Each point is reached from the start by the listed moves, each made once or not at all, plus a little noise. Is the number of moves made odd or even? Then give how often each move was made.

Moves:
(1): [ -5.1  16.0   8.6 -23.4  14.1]
(2): [ -5.8  26.2 -22.7   4.3  -8.6]
Start: [-10.4   5.2 -16.7 -11.2  11.4]
Points:
[-15.6  23.9  -6.8 -32.6  27.5] => odd (1, 0)
[-21.2  46.6 -31.3 -30.2  16.8] => even (1, 1)
[ -8.4   5.4 -13.9  -9.1  13.9] => even (0, 0)

Moves:
(1): [  4.6 -17.8  35.0  18.9 -19.5]
(2): [ 4.2  3.8  0.3 12.0 29.5]
(3): [-34.4  21.8 -11.3  20.6   0.8]
Start: [  6.0 -12.8  -1.9  -0.2  -3.7]
Points:
[-23.9  11.5 -13.3  32.4  25.8] => even (0, 1, 1)
[-28.5   9.9 -15.2  20.1  -3.7] => odd (0, 0, 1)
[-23.6  -7.2  20.2  39.7 -21.8] => even (1, 0, 1)

Moves:
(1): [  3.6  19.6   1.1 -38.1 -12.9  19.9]
(2): [ 11.9   5.2   6.1  18.0 -13.9   1.3]
(3): [ -1.0   0.8   1.1  -8.5  -1.3 -16.7]
(4): [  2.2   1.7  14.1 -10.1 -11.1  15.4]
(5): [ -0.4  -3.6  -2.1 -11.7 -23.6  17.9]
(6): [ 10.3 -15.8   0.0  12.1   4.4   2.9]
Start: [ 6.2 -7.5 -7.1 -5.3 -4.3  3.3]
Points:
[ 17.8 -21.9   7.9  -3.9 -11.6  22.2] => even (0, 0, 0, 1, 0, 1)
[ 29.5 -19.2  11.4   2.5 -48.7  41.1] => even (0, 1, 0, 1, 1, 1)
[ 19.2  -4.0  -5.1 -31.9 -12.6  25.4] => even (1, 0, 0, 0, 0, 1)
[ 32.3   1.3  -0.2 -13.1 -26.6  26.5] => odd (1, 1, 0, 0, 0, 1)
[ 20.5  -7.3  -7.2 -42.6 -37.3  43.6] => odd (1, 0, 0, 0, 1, 1)
[ 31.2  -1.9  -1.9 -34.2 -51.6  28.4] => odd (1, 1, 1, 0, 1, 1)

Moves:
(1): [  1.0   6.0   5.8   7.8   4.0   1.4   4.5 -11.1   2.9   1.5  -3.8]
(2): [  7.3  -2.2 -14.2   0.9   6.1  -2.2  11.0  31.1  10.0  -3.1  -3.8]
(3): [  3.4  27.4  -9.2  -0.8   6.4 -11.8 -10.7  11.7  17.6 -11.5   1.4]
(4): [  6.3 -29.1   5.8 -10.0   1.3 -20.3  -7.3  13.7  -6.5  17.5   1.6]
(5): [ -0.9 -10.3   2.6  -4.7  11.6   2.4  -3.2  -0.2   6.5   0.2   4.9]
(6): [  2.7  -4.6 -11.1 -12.1  -0.5  -5.9   1.9  -3.6  -8.6  -0.2   6.9]
(7): [  5.6 -22.8   5.5  20.1 -16.0 -13.1  37.6   8.2  -0.4 -28.9  -2.7]
(8): [ 12.5  -1.1  16.4  23.4 -14.5  -2.7  18.8  -4.4  -9.4 -12.8   0.8]
Start: [-1.4 -7.8  8.0 -6.7 -8.7  0.3 -5.6 -4.4  9.9 -6.1 -7.4]
Points:
[ 28.6 -10.6  15.3  40.3 -10.4 -25.8  52.3  31.4  37.5 -60.3 -10.2] => even (1, 1, 1, 0, 1, 0, 1, 1)
[ 15.8  -4.7 -10.8  13.3 -11.8 -27.4  31.9  46.0  36.9 -49.6 -12.8] => odd (0, 1, 1, 0, 0, 0, 1, 0)
[ 24.3 -43.1  -6.1  -7.1   4.3 -49.1  27.6  45.8  31.6 -30.9  -3.6] => odd (1, 1, 1, 1, 1, 1, 1, 0)
[  3.6   4.2  -8.5 -23.9   8.5 -14.9 -16.5   3.8  26.3 -17.9   6.1] => odd (0, 0, 1, 0, 1, 1, 0, 0)
[ 14.7 -15.8  -5.9   8.9  -0.4 -24.0  29.0  46.2  42.7 -49.1  -7.5] => even (0, 1, 1, 0, 1, 0, 1, 0)
[ 14.2 -47.6  -8.4  -2.0  -7.6 -18.2  41.4  31.6  17.7 -37.3  -2.7] => even (0, 1, 0, 0, 1, 1, 1, 0)

Moves:
(1): [-13.1 -10.5 -10.9 -18.0  -8.1 -17.2  12.3 -21.7   1.1  27.7 -15.4  13.2]
(2): [ 20.6   3.8  12.5  -5.5  -9.4  10.5 -20.8  -2.2   5.3  -2.7 -23.5  14.8]
(3): [ 20.0 -10.4  13.0 -28.7 -14.8 -15.6   8.2  -1.7  -1.0  -3.9  -6.0   4.7]
(4): [ 18.3 -13.1  -8.2  -6.0  12.8  12.1  -2.9   8.2 -17.7   4.6   5.7  -2.3]
(5): [ 30.4  17.2   5.1   3.1  18.5  19.2 -25.7  20.0  -1.8  -1.8  11.1  11.5]
(6): [  4.5  11.0 -10.3   0.3 -13.8  -8.1   1.0 -12.7  -6.6 -13.5  25.5   0.1]
(7): [ 18.2   0.0   4.1 -13.9 -10.1  -2.6  -8.2   6.9 -29.2  -8.0  12.4  -3.3]
(8): [  1.2  27.2 -19.6  -2.7  17.1   0.5  -8.4 -33.0  -9.1   0.0  13.9  19.7]
(9): [ -8.2   1.1  -1.6  28.0  11.5  -6.3 -13.5   7.4  10.9  -5.3  11.6 -12.2]
(10): [  9.0 -22.0  24.1  23.5  -3.4  10.6   8.7   7.3   8.3   5.7 -20.1   1.9]
(11): [  1.3 -16.8 -17.0 -12.3  21.1   9.8  19.4   8.0 -32.2  36.6  -7.6 -31.6]
Start: [  1.5  -3.1  -2.8   4.2  -3.0  -4.4 -19.0  -4.3   2.1  22.7 -11.9  -3.2]
Points:
[ 55.1   1.7 -11.0 -30.9  12.6  -8.6 -42.9 -18.8 -53.5  39.3 -11.3 -11.4] => even (0, 1, 1, 0, 0, 0, 1, 1, 1, 0, 1)
[  1.9 -25.3 -19.8  -3.2  12.2  -8.1 -23.0 -13.3 -13.2  78.8 -46.0 -19.0] => even (1, 1, 0, 0, 0, 0, 0, 0, 1, 0, 1)
[ 75.8 -27.0 -10.4 -34.3  -5.7  -5.0 -36.0   9.8 -69.1  31.0   6.1 -32.9] => odd (0, 1, 1, 1, 0, 1, 1, 0, 1, 0, 1)
